Every row gives one point. Each copy is the shape, with its points in the same order, stretched, turned, moved and blurred by noise. Some copies are also mirrored. Which?

Shape (6 x 2)
[[ 0.77 -0.92]
 [ 0.62  1.65]
 [ 2.13 -4.02]
 [-2.48  1.76]
 [ 1.52  0.49]
 [-2.33  0.51]]
Copy 1 (6 x 2)
[[ 0.12 -1.40]
 [-2.27 -0.11]
 [ 2.46 -3.52]
 [-0.30  2.57]
 [-1.76 -1.24]
 [ 0.88  1.59]]
Copy 1 is: mirrored
Copy 2 (6 x 2)
[[ 0.38 -1.18]
 [ 0.77  1.70]
 [ 1.26 -4.94]
 [-2.45  2.43]
 [ 1.54  0.10]
 [-2.59  1.07]]
Copy 2 is: only turned

Shape (10 x 4)
[[ 1.32 -1.50 -2.94  2.70]
 [-2.24 -0.11  0.19 -1.01]
 [-2.19  1.80  1.37 -0.02]
 [ 1.42  0.50  1.32 -1.63]
 [-1.18 -0.77 -1.05 -1.19]
 [-1.76 -0.60 -2.12  2.11]
 [ 2.48  2.20 -1.16  2.25]
 [ 1.38 -0.55  1.22  1.10]
 [ 2.34 -3.40  2.02 -0.37]
 [ 3.96 -1.26  0.51 -1.90]]
Copy 1 (10 x 4)
[[-1.15 -1.74 -0.83  4.25]
 [ 0.01  0.84 -0.93 -2.50]
 [-0.77  1.96  1.39 -2.66]
 [ 3.30 -0.26  0.73 -0.94]
 [ 1.11  0.51 -1.39 -1.01]
 [-2.53  0.22 -0.73  1.14]
 [ 0.60  0.68  1.74  4.17]
 [ 1.15 -1.64  1.76  0.52]
 [ 3.38 -5.08  1.01 -0.66]
 [ 5.48 -2.64  0.80  1.17]]
Copy 1 is: only turned
Copy 2 (10 x 4)
[[-0.92  2.88 -3.46  0.82]
 [-2.34 -0.20  0.59 -0.56]
 [-0.99 -2.57  1.66  0.72]
 [ 0.50  1.41  2.17  0.34]
 [-2.22  0.65 -0.30 -1.49]
 [-2.48 -0.28 -2.60  0.02]
 [ 2.72  0.05 -1.36  2.35]
 [-0.08  1.87  0.34  1.67]
 [-2.21  4.79  1.03  0.96]
 [ 0.95  4.68  1.39 -0.03]]
Copy 2 is: mirrored
Copy 3 (10 x 4)
[[ 1.13  1.47  1.54  4.98]
 [ 0.97  0.12  0.85 -1.84]
 [-0.77  0.75 -0.39 -2.36]
 [-0.07 -2.28 -2.09  0.22]
 [ 1.96  0.01  0.63 -0.38]
 [ 1.25  2.55  2.19  1.42]
 [-0.50  1.61 -2.37  4.04]
 [-1.24 -1.64 -0.03  1.99]
 [-0.91 -4.63  1.21  2.27]
 [ 0.69 -3.93 -2.12  2.98]]
Copy 3 is: mirrored

Shape (12 x 6)
[[ 0.05  0.83 -0.44  2.12 -0.49 -0.57]
 [-2.33  0.04 -0.98  2.82  0.62  0.33]
 [ 1.51 -0.44  0.88 -4.07 -0.24 -0.40]
 [ 2.47 -0.27  1.18 -1.36 -2.38  2.18]
 [ 0.40 -3.18 -0.22 -3.63  0.68 -1.23]
 [ 3.44 -2.36 -0.28 -3.84  3.20  0.54]
 [-2.30 -1.31 -0.06  3.76  1.75 -1.97]
 [-0.24  0.97  0.06  1.58  1.50 -0.22]
 [ 4.21  0.28  2.82  0.22 -1.66  0.11]
 [-0.27  0.92 -0.15  1.31  0.28 -1.74]
 [ 3.62  0.27  3.02  1.15 -2.32  2.35]
 [-2.89  0.55  1.72  1.73  1.75 -0.80]]
Copy 1 (12 x 6)
[[ 1.08 -0.15 -1.26  1.33  0.02 -1.02]
 [ 1.85 -2.61  0.38  0.25  0.08  1.31]
 [-3.13  2.68  0.46 -2.66 -1.12 -3.98]
 [-1.47  3.39 -2.60 -1.85 -2.06 -1.15]
 [-4.41  1.62  2.70 -1.78 -1.79 -1.44]
 [-6.28  3.08  1.71 -1.80  2.39 -0.50]
 [ 1.89 -1.86  3.02  1.66  0.73  1.52]
 [ 0.53 -0.94  0.18 -0.01  1.70 -0.26]
 [-0.44  5.16 -1.62  0.54 -0.60 -2.67]
 [ 0.55 -0.67  0.29  0.86  0.62 -1.86]
 [ 0.55  4.76 -3.13 -0.66 -1.14 -0.76]
 [ 2.89 -1.90  2.25 -1.28  0.79 -0.84]]
Copy 1 is: mirrored
Copy 2 (12 x 6)
[[ 0.16  0.42 -1.19  0.95 -0.75  1.51]
 [-1.37 -0.78 -0.42  1.49 -0.39  2.52]
 [ 1.62  1.30  2.50 -2.72  0.53 -2.15]
 [ 3.01 -0.80 -1.23 -1.52 -1.30 -1.25]
 [-0.57  0.30  2.51 -2.36  1.65 -3.87]
 [ 0.68  1.19  0.67 -3.80  4.94 -2.52]
 [-2.19 -0.39 -0.04  3.09  0.58  0.59]
 [ 0.22  1.01  0.08  1.27  0.91  1.82]
 [ 3.77  1.29 -1.87  0.13  0.19 -1.59]
 [-0.46  1.49  0.29  1.02  0.03  1.31]
 [ 4.27 -0.60 -2.49  0.17 -0.75 -0.24]
 [ 0.27  0.26  2.78  2.89  0.33  1.99]]
Copy 2 is: only turned
Copy 3 (12 x 6)
[[ 0.87 -0.46 -0.77  2.07  0.34 -1.66]
 [-2.03 -0.38 -0.40  2.63  0.19 -3.01]
 [-0.12  0.49  0.68 -4.03 -1.66  1.36]
 [ 1.11  1.39  3.44 -0.57 -0.43  2.01]
 [-2.25 -1.82  0.95 -3.65 -3.33  0.46]
 [-2.75 -0.47 -1.15 -3.71 -2.57  4.76]
 [-2.50 -3.17 -1.52  2.24  1.07 -3.80]
 [-1.01 -0.10 -1.93  0.96  1.06 -0.96]
 [ 3.24 -0.09  1.86 -0.82  2.30  2.36]
 [ 0.22 -0.48 -1.76  0.81  0.62 -2.10]
 [ 2.24  0.83  3.53  0.84  2.93  2.37]
 [-2.44 -0.29 -1.37 -0.46  2.28 -3.88]]
Copy 3 is: only turned
